Every row gives one point. Examples show where two turns around zero, p and q, send a point. Write where each new point lands after one turn and then the other. Backwards means that the second turn is done in reverse. Each puzzle has new turns, and all numbers are rounded.
In the rows, 128 means zero.

Turn p:
[100  93] -> [113  86]
[113 103] -> [122  99]
[103 137] -> [101 128]
[192 150] -> [181 170]
[132 156] -> [122 156]
Turn q:
[138 118] -> [131 114]
[144 128] -> [141 119]
[106  62] -> [73 85]
[141 178] -> [166 163]
[111 154] -> [128 159]
Where do these land?
q, then p: [182 120] -> [178 107]
q, then p: [104 154] -> [111 159]
q, then p backwards: [ 98 111] -> [ 96 142]

Turn p:
[107 152] -> [132 160]
[116  90] -> [ 92 111]
[121 131] -> [125 135]
[129  85] -> [97 98]
[167 181] -> [193 135]
Turn q:
[147 135] -> [148 129]
[150 149] -> [156 141]
[129 157] -> [138 155]
[86 71] -> [70 87]
Where do these land?
q, then p: [119 163] -> [156 150]
q, then p: [169 130] -> [147  91]
p, then q: [96 91] -> [ 81 142]

Turn p:
[128 159 129] -> [132 152 147]
[104 169 169] -> [106 142 185]
[163 103 127] -> [159 103 113]
[117  81  87] -> [115 115  67]
Turn q:
[147  93 154] -> [150  86 135]
[ 96 188 110] -> [ 93 188 140]
[186 122 129] -> [186 125 123]
[124 128 107] -> [122 137 109]
[130 129 172] -> [133 110 168]
[ 86 108  95] -> [ 84 122  92]
Where do these land?
p, then q: [163 144 157] -> [165 107 151]
q, then p: [164 131 120] -> [165 134 126]
q, then p: [126 149 118] -> [128 147 142]
p, then q: [ 59  88 117] -> [ 54 125  97]

Turn p:
[158 110 179 151] -> [178 140 162 152]
[123 120 155 153] -> [135 137 156 150]
[128 118 127 111] -> [131 117 130 112]
[ 80 108  70 112] -> [ 67  81 116 112]
[201 158 142 151] -> [188 162  92 157]
[102 165  92 125] -> [ 82 141  96 122]
[103 117 131  92] -> [113 117 144  90]
Turn q:
[112 142 105 139] -> [105 148 117 136]
[187 144 106 169] -> [176 176 116 162]
[161  97 159 125] -> [171  98 143 133]
[103 130 164 166] -> [110 128 178 151]
[105  96 132  95] -> [112  82 117 113]
[ 99 158 103  73] -> [ 92 134  98  72]
Where do these land?
p, then q: [156 145  96 113] -> [126 137  81 132]
p, then q: [176 112 158 118] -> [186 137 122 123]
q, then p: [116 140 142 151] -> [125 152 147 135]
q, then p: [155 109  94 132] -> [128 111  91 153]
q, then p: [ 37 134 150 125] -> [ 77 128 203 104]

Turn p:
[165 149 111  64] -> [187 150 104  87]
[132 153 143  75] -> [160 155 143  87]
[119 148 116 142] -> [119 149 122 144]
[114 136 116 125] -> [117 143 120 124]
[117  36 122 141] -> [ 88  47 111 112]
[130 130 143 181] -> [113 117 145 177]
[118 144 144 169] -> [111 136 150 166]
Turn q:
[114 188 158 135] -> [124 181 155 162]
[118  92 141 197] -> [141  99  78 181]
[150 113 125  96] -> [143 115 141  94]
[151 127  90 135] -> [124 136  95  99]
[108 120 126  77] -> [108 109 170 104]
Where do these land?
p, then q backwards: [134 112 175 130] -> [116 110 156  92]
p, then q: [161 128 122  71] -> [153 136 137  68]
p, then q: [118 166 105  89] -> [116 175 147  99]
q, then p backwards: [162 146 121 140] -> [137 153 108 104]
p, then q: [133 115 110 158] -> [112 115  99 139]
p, then q: [ 61 101 135 180] -> [ 78  95 145 192]

Turn p:
[ 97 158  86  97 111  86] -> [107 136  63  96 134  98]
[130 114 138 122 104 171] -> [133 131 140 129  89 160]
[177  90 168  84  93  99] -> [180 124 168  71  98  97]
[188 124 159 152 173 105] -> [177 121 174 148 177 108]
[102 156 106 170 174 117] -> [ 95 127 110 171 179 124]
[121 131 143  95 139 126] -> [127 134 132  94 140 140]
[138 121  73 119 115 155] -> [142  98  84 140 102 148]
[ 67 102 121 163 113 175] -> [ 63 116 136 160  88 160]
[132 155 157 150 131 117] -> [129 163 145 143 145 115]
Turn q:
[164 102 119  99 122  96] -> [158 104 125 106 109  88]
[132 145 133 168 105 129] -> [113 139 103 143 101 152]
[139 117 117 163 146 135] -> [147 122 112 162 131 141]
[ 93 169 176  83 164 132] -> [110 189 186 111 155 115]
[172  67 148  60 118 155] -> [185  79 180  72 118 127]
[100 177 103 140 133 134] -> [ 96 160  98 131 159 136]
[ 97 119 102 182 109 115] -> [ 89 105  94 171 123 137]
Where do these land?
q, then p: [125 164 122 178 182 146] -> [135 146 108 198 162 144]
q, then p: [127 153  94 127 147 132] -> [131 113 103 137 163 134]
q, then p: [129  55 155  86  88 135] -> [132 111 193  74  83 124]
p, then q: [ 89 105 131 125 113  96] -> [ 88 115 149 123 130  95]
q, then p backwards: [149 153 149 132 125 117] -> [131 146 140 122  94 133]
q, then p: [200 165 110 139 193 121] -> [207 139  85 166 164 108]
p, then q backwards: [105 115 115 148  80 134] -> [127 129 148 154  97  88]
q, then p: [ 99 114 148  88  96 142] -> [104 134 157  79 120 147]

Turn p:
[117 105 168 110 147 109] -> [ 87 141 144 122 162 134]
[154 126 152 138  97 134] -> [144 114 149 150 137 158]
[126 140  50 123  87  94] -> [170  91 127 141 106  55]
[159 107 133 125 143 117] -> [128 109 121 114 161 138]
[139 132 143 109 144 179] -> [133 144 137  90 113 167]
[121 122 107  84 129  86] -> [125 124 147 110 152  74]
[161 198 131 166 142 148] -> [187 169  89 146 123 159]
[ 46  94 139 169 136 158] -> [ 49 133 110 149  69 138]
Turn q:
[176 106 117 134 137 136] -> [164  99 131 103 120 143]
[107 171  88 101 143 119] -> [152 155 115 162 141  82]
[115 172 182 118  84 138] -> [ 93 175 121 157  86 160]
[126 127 166  96 111 107] -> [101 139 145 127  84 118]
[146  58 105 138 167 166] -> [147  88 110  54 160 127]
[116 121 104 188 177 116] -> [143 116 158 124 202 135]
[110 141 133 120  78 114] -> [ 97 124 115 167 104 129]
Where do these land?
p, then q backwards: [ 90 158 117 117 153 129] -> [109 145 145  83 138 142]
q, then p: [158 107 101 116 137 170] -> [156  95 136  86 138 113]
p, then q: [165  90 162 172 146 103] -> [140 125 110  84 194 120]
p, then q: [154  66 155 139 122 173] -> [ 95 131  75  69 134 131]
p, then q: [126 169 138 174 125 127] -> [159 120 116 157 153 163]
p, then q backwards: [123 170 137  76 107 100] -> [124 159 130 115 188  96]
q, then p: [ 81 137  85 102 107  94] -> [104 114  86 174 145  91]

Turn p:
[ 92 116 184  85  93 168 144 155] -> [125 164 145  70 173 169 135 168]
[123 134  80 173 102 122 144 180] -> [115 188 123 150  79  96 143 138]
[161 157 160 119 123  94 109 101] -> [151  84 166 117 120 119  94 121]
[119 144 120 118 163 111 156  73] -> [125  92 125 121 150 111 143  69]
[131 122 130  74 144  95 101  99] -> [129  75 113 114 162 105  98 134]
[139 144  67 177 113 145 104 132] -> [136 157  90 157  66 123 115 109]
[133  84 156 102 111 176 166 161] -> [145 154 128 108 157 161 181 178]
[119  98 163 133 155 100 111  78] -> [ 93  61 139 129 140 150 125 117]
[134 154  92 171 148 141 116 174] -> [133 178 124 185 104 119 117 118]
Turn q:
[116 180 159  90  83  75 121  81] -> [100 194 134  87  83 168 147  90]
[116 158 109 169 166 107  81 144] -> [116 148 151 139 154  64 108  95]
[114 124 111 139 124  89 114 154] -> [115 131 134 130 105  82 142 123]
[156 115 123 100 135 173 189 163] -> [166  84  76 114 154 148 150 158]
[ 85 145 163 156 106  96 126 112] -> [127 175 180 128 111 129 156 125]
[134  85 131 106 123 191 123 168] -> [129  85 112 116 149 132 107 197]
[173 155 157 136  93 130 133  98] -> [167 161 122 112 104 165 101 114]
[113 102  89 171 144  82  93 122] -> [104 122 155 177 102  75 119 103]
[129 119 145 141 172  89 107 110] -> [118 109 171 128 125 117 122  81]
[154 112 111  71 135 191 167 122] -> [128  86  67 123 158 183 125 153]
[118 114 110 130 127 186 152 132] -> [136 116 106 155 162 145 130 169]
Where do these land?
p, then q: [125 161 116 139 196 148 168 213] -> [194 172 160 134 172 106 139  55]
q, then p: [127 171 170 149 137 168 181 179] -> [196 114 148 175 170  92 154 132]
p, then q: [174 129 114 127 107  95 105 171] -> [153 138 135  99  84  77 119 136]
p, then q backwards: [ 88  77 120 129 102 109  83  93] -> [138  97 104  51 117 137 101 132]
p, then q: [137 115 116  92 106 134 149 121] -> [125 101  92 114 119 125 143 115]
q, then p backwards: [120  85 151 133 163 117 130  84] -> [140 130 178 164 158 115 125 102]
q, then p: [111 158 137 109 100 101 107  84] -> [134 155 129  81 134 146 101  89]
q, then p: [127  99 129 117 139 156  84  83] -> [ 94 140 114 139 133 184  96 136]
q, then p: [143 157  99 156 103 124 144 125] -> [151 132 130 138  89 104 119 101]

Turn p:
[132  70 158 110 136 117 140  47] -> [158  85 187 170 114 144 153  79]
[113 157 143 168 128 119 134 145] -> [ 92 146 113 141 149 101 135 138]
[150 147  96 141 118 112 114 123] -> [158 142  96 136 126 108 122 132]
[166  79 170  95 164 102 130  99] -> [169 110 212 146 129 134 129 130]
[102 133 147 132 144 152  70 117] -> [105 129 132 144 142 142  70  99]
[126 145 171  79 144 133 122  82] -> [135 149 183 117 127 135 122  71]
[127 136 125 140  79 140 120 165] -> [101 146  96 127  91 131 122 154]
[131 158  74 161 120 171 158 191] -> [110 149  51  96 150 152 149 179]
[104 127  68 126 118 107 164 184] -> [123  96  80  74 124 106 151 171]
Turn q:
[140 102 147 131 147  75 138 190] -> [132 114 162  84 163  94 101 171]
[137  87 113 130 141 141 118  87] -> [140  84  98 131 124 133 125  94]
[112 205 123 130 143 135 178 102] -> [119 154 162 181 131 136 198 130]
[116  75 143  98 139 164 131 176] -> [122  91 120  88 110 167 102 176]
[109 190  86 147 112 119 132 101] -> [115 173 110 176 132 103 170 116]
[113 119 136 112 155 113  90 121] -> [102 120 117 112 163 142 115 109]
[112 139 136 213 118 137 100  96] -> [107 131 128 199 114  98  84  94]
[ 95  81 152  96 124 105 143 147] -> [ 94  97 140  69 116 123 128 143]
[140  98 112 126 120 166 125 140] -> [149 111  99 126 104 145 112 145]
[206 185 133  98  81 125 124 121] -> [199 204 145 114 122 140 144 101]
Where do these land?
p, then q: [180 126 117 161 191 103  88  89] -> [178 111 151 164 193 120  80 110]
q, then p backwards: [166 108 107 185 137 149  90  87] -> [125 121  94 156 128 118  67  70]
q, then p backwards: [114  97 108  90 100 111 124 122] -> [100 151  95 106 107 126 150 144]
q, then p: [154  81 150 117 108 137 165 167] -> [134 141 159 115  68 143 108 165]
p, then q: [138 159 112 121 104 124 124 134] -> [138 161 115 125 133 118 151 126]
p, then q: [107 143 140  73 116 163 153 140] -> [109 142 128 107  95 177 166 119]
p, then q backwards: [ 96 147 108  99 107 130 203 185] -> [ 82 104 108  49 106  98 159 147]
q, then p backwards: [108 102 127 193 183 153  92  96] -> [ 83  87 126 186 143 135  73  97]
q, then p: [106 161 165 115 106  97 148 109] -> [ 92 145 157 121 122 107 157  88]
p, then q backwards: [112 154 146 126 127 112  93 151] -> [112 122 142 153 106 105 101 148]

Turn p:
[103 105 100 111 107 167 162 109  95] -> [188 132 154 107 144 124 111 161 109]
[107 141  91 167 124  91 135  89 139] -> [139 126 142 160 157 112 146  83  86]
[127 108 140  89 165 124 133 117 105] -> [149 167 118  99 133 141 135 125 158]
[166 175 113  79 150 122 174 179 182] -> [130  87 162 168 106 152 130 114 222]
[178 170 133 133  88 142  97  82  78] -> [164 116  85 127  53 108 147 127  84]
[ 86 144  94 177 136 164 171 107 100] -> [163 140 182 132 134 122  78 109  76]
[120  99 157 144 137 163  81 155 157] -> [ 62 151 129 123 125 128 120 174 125]
[137 152 173 130 105 115 114 127 169] -> [ 87  98 116 137 110 164 157 127 121]
[111 105 153 117 118 106 103 171  81] -> [109 118  93  65 143 106 111 130 140]
[182 116 158 136 124 137 147 149 180] -> [101 112 104 179 119 169 115 155 156]
[ 91  95  97 124 156  77  91 122 122] -> [114 162 124 110 183  85 158 101 132]
Turn q:
[ 73 129 128 104 138 123 159 214 170] -> [190 112 155 171  77 169 167 135 164]
[120 129 151 146 212 126  91 143 134] -> [123  54 127 148 171 130 166 113 136]
[118 108 120 127  69 167 159  88 143] -> [141 184 111 124 130 154  70 153 120]
[123 115 158 170  88 152 142 148 121] -> [151 152 153  86 143 171 120 122 128]
[180 191  93  99 193 127 112 133 145] -> [ 71  82 169 189 122  76 128 125 132]
[134  78 169 136  86  64 143 106 129] -> [135 148  76  54 111 127 128 126 173]
[114 137 117 159 110 113 112  91 112] -> [101 131 100 104 124 142 119 115  92]
[118 139 162 130 108 150 117  90  86] -> [136 153 112 112 161 121 105  84 100]
[142 121  81 103 151 114 158 140 116] -> [138 112 138 140  95  86 129 166 118]
[160 132 101 105 125 144  86 127 125] -> [ 92 154 138 153 146 102 148 141 118]
Where do these land?
p, then q: [183 125 113 125 171  92 120  85 146] -> [ 84 105 147 116 100 154  69 139 103]
p, then q: [107 127  72 212 113 148 114 139 141] -> [128  91  98  67 137 129 179  80 101]
q, then p: [183 138 128 108 103 129 157 162  97] -> [106  93  97 107 115 168 162  99 142]
q, then p: [151 144 119  95  75  96 165 133  73] -> [147  68  95 108 106 129 186  97 126]
p, then q: [ 72 125 151 117 191 149 102 125 121] -> [142 138 125 179 116 122 108  55 138]
p, then q backwards: [132 142 126 123 148 154 129 108 153] -> [124 142 111 119 108 139 127 159 143]
q, then p backwards: [130 116 169 127  89 121 116 171  93] -> [ 93 137 121  84 164 111 123  93 107]
p, then q: [150  86 118  98 136 128 141 100 137] -> [110 102 180 139 120 128 116 143 136]
p, then q: [ 72 139 169 139 159 160 107  71 160] -> [182 142 157 142 139 125  89  57  97]
p, then q: [100 136  85 153 125 136  73 147 173] -> [168  90  99  90  98 152 143  87 136]
p, then q: [126 131 157 111  99  96 185 166 114] -> [126 138 105 159 179 118 137 186 143]
